Each row of a before or after table is a point. The points were changed in one or more steps. Then noise was added and the rows were shuffled. The steps act on how far a point lies along the listed directions, d1 being the first. Write out the steps. A step turns or swaps two directions, mirrors them in a line or flattens them onto one, adds a multiple of one to another, or multiplies one. Angles are multiples of 10 degrees, from the lower direction toward the higher: turns from -170 to 170, lines from 10 to 170 but not 90. Use the fewest steps. Two steps may share a direction if one is a turn and the other turns, adds or multiplies; they go together, in the order done. Otherwise the lowest direction goes first.

Directions:
(1): [-40 -21]
(2): [ 21 -40]
Before:
[[-15 -10]
 [-51 -44]
 [  8  27]
 [ 16  11]
 [-33 -54]
 [  0  33]
 [  8  -8]
 [-38 -28]
 [-17 -52]
 [-36 -15]
 [-46 -23]
 [-60  14]]
After, 12 rows:
[[-35 -38]
 [-60 -11]
 [ -4  29]
 [  2 -55]
 [-11 -63]
 [-10 -14]
 [ 10  -3]
 [-27 -39]
 [-31 -59]
 [-10  31]
 [ 11  14]
 [-29 -28]]
Steps: turn d1 and d2 by 20 degrees

Directions:
(1): [  5 -38  40]
(2): [ 44 -22 -26]
Before:
[[ -5   9 -21]
 [-16 -22  95]
 [-46  39 -48]
 [-61 -27  64]
 [ -3 -25  30]
 [ 27  34 -65]
 [ 25  -5  -6]
 [-19  -9  50]
 [ -7 -30  78]
 [-16  15  -9]
 [-16 -23  39]]
After (11 x 3):
[[ -1  -1  -2]
 [-16  19  13]
 [-12   5   2]
 [ -4  20  14]
 [-57  15   7]
 [ 23 -12  -7]
 [-49   5   0]
 [-12  32  23]
 [ -9  -3  -3]
 [ 26  -7  -5]
 [-16   5   3]]
Steps: flatten d1 and d2 onto the line at 80 degrees

Directions:
(1): [ 42  -6  46 -13]
(2): [16 43  4 44]
(3): [  5  44 -12 -44]
(4): [ 45 -15 -42   2]
Before:
[[ 69 -19  -2  39]
 [-42  -2  17 -13]
 [ -9  23  35 -10]
 [ -8   9 -65  42]
 [ 34  -4  39  -5]
 [-38  23  33  19]
 [ 34  33 -47  27]
 [  7 -12 -60  64]
 [-19 -11  19 -26]
 [ -7   8  41 -17]]
After:
[[ 20  42 -48  35]
 [-20  -2 -42  81]
 [-16 -12  20 -26]
 [-33  33 -37  57]
 [ 51 -36 -41  47]
 [ 16  12  35 -21]
 [ -7  14  57  12]
 [ 49 -22   8 -16]
 [ 13  -3  32 -26]
 [-26   2  37 -17]]
Steps: turn d1 and d2 by -20 degrees; turn d1 and d4 by 40 degrees; multiply d3 by 1.3

Directions:
(1): [-50 -21  -7  23 -42 -28]
(2): [ 11 -10  12 -65 -35 -15]
(3): [ -9  58 -20  -1 -37  29]
(4): [ 42  22  29  30 -23 -39]
(5): [ 22 -37  17  19 -34  50]
Before:
[[ 20  37  -5 -10   7  30]
 [ 63 -27  12   5 -13   0]
 [-14  30  -7  60 -37  37]
 [  8  15   2   6  11 -32]
 [-48  13 -33  74 -44  45]
 [ 21  23  20  37 -42  17]
 [ 11  -6   2  12  21  10]
 [  2   9  -8 -34  -5  10]]
After, 8 rows:
[[-41  88 -58  95  28  51]
 [ -7  82 -24  71  29  29]
 [ 66 -16  10  -9 -30   8]
 [  0  -8   8  19   4 -32]
 [ 29  58  12  28  -6   9]
 [ 20  20   0 -16  44   0]
 [  5  -4  -1 -57  -4  -8]
 [  8  -8   0  31  24  16]]
Steps: turn d3 and d5 by -50 degrees; turn d1 and d3 by 40 degrees; multiply d2 by 2

Directions:
(1): [-47 -67  13  30  10 -12  -2 -14]
(2): [ 52 -17 -39  27   5 -30   0 -45]
(3): [-38  49  -9  17  50 -32  -9 -17]
(4): [-25  25   1  23 -61 -19  44 -20]
(5): [ 21   0  55  -3 -12 -61 -25  14]
(6): [  8 -12 -23  10  21 -29  49  61]
Before, 14 rows:
[[  7 -26  62  -8 -46 -37  -6  -1]
 [ -1   7 -26  11  39 -12  -5  10]
 [ 34 -24   2 -27  22   2  16  73]
 [ 44  38   8 -11 -18 -33  31  49]
 [-16  -1 -16  19   3  -7  21  17]
 [ 20 -13  17  -6  14  -8 -38  -3]
 [ 14 -31  35 -29   2  27 -22  50]
 [ 33  26  27 -10  -4 -56  -3  17]
 [ 36 -16  35 -17 -14   5 -23 -21]
 [ -2   5   2  19  24 -27  15  -1]
 [ 46   2  -1 -19 -46   0  49  69]
 [ 14 -60   1 -23   6  48 -23   0]
 [ 33 -21  -8  30  -1 -50  27   3]
 [  3  12  39  -9 -41 -21 -13  -1]]
After (14 x 8):
[[ 10 -17  39 -18  -6 -12 -38  12]
 [ 28  -4  39 -13 -39   1  -3 -16]
 [-14 -11   7   6 -29 -26  61  52]
 [-14  33 -25  17   6 -17  15  -1]
 [ 12  24  42 -20   3 -45 -10  32]
 [-20 -36  29  15 -54  -8  30  17]
 [  6  18   0  11  27 -24   9   0]
 [  6 -32 -12   8 -61  18  33 -25]
 [ -2  -5 -21  14  25  -5   6  15]
 [ 37 -46  50 -14 -11 -35 -27   6]
 [ 14 -26  16 -25  -3   8  30  95]
 [ 57  12  -9   5  20 -35  13  24]
 [  7  12  17   7 -37 -20  -1 -13]
 [  7  19  34 -24  15 -16  12  76]]
Steps: turn d1 and d2 by 60 degrees; turn d3 and d6 by -10 degrees; multiply d4 by -1
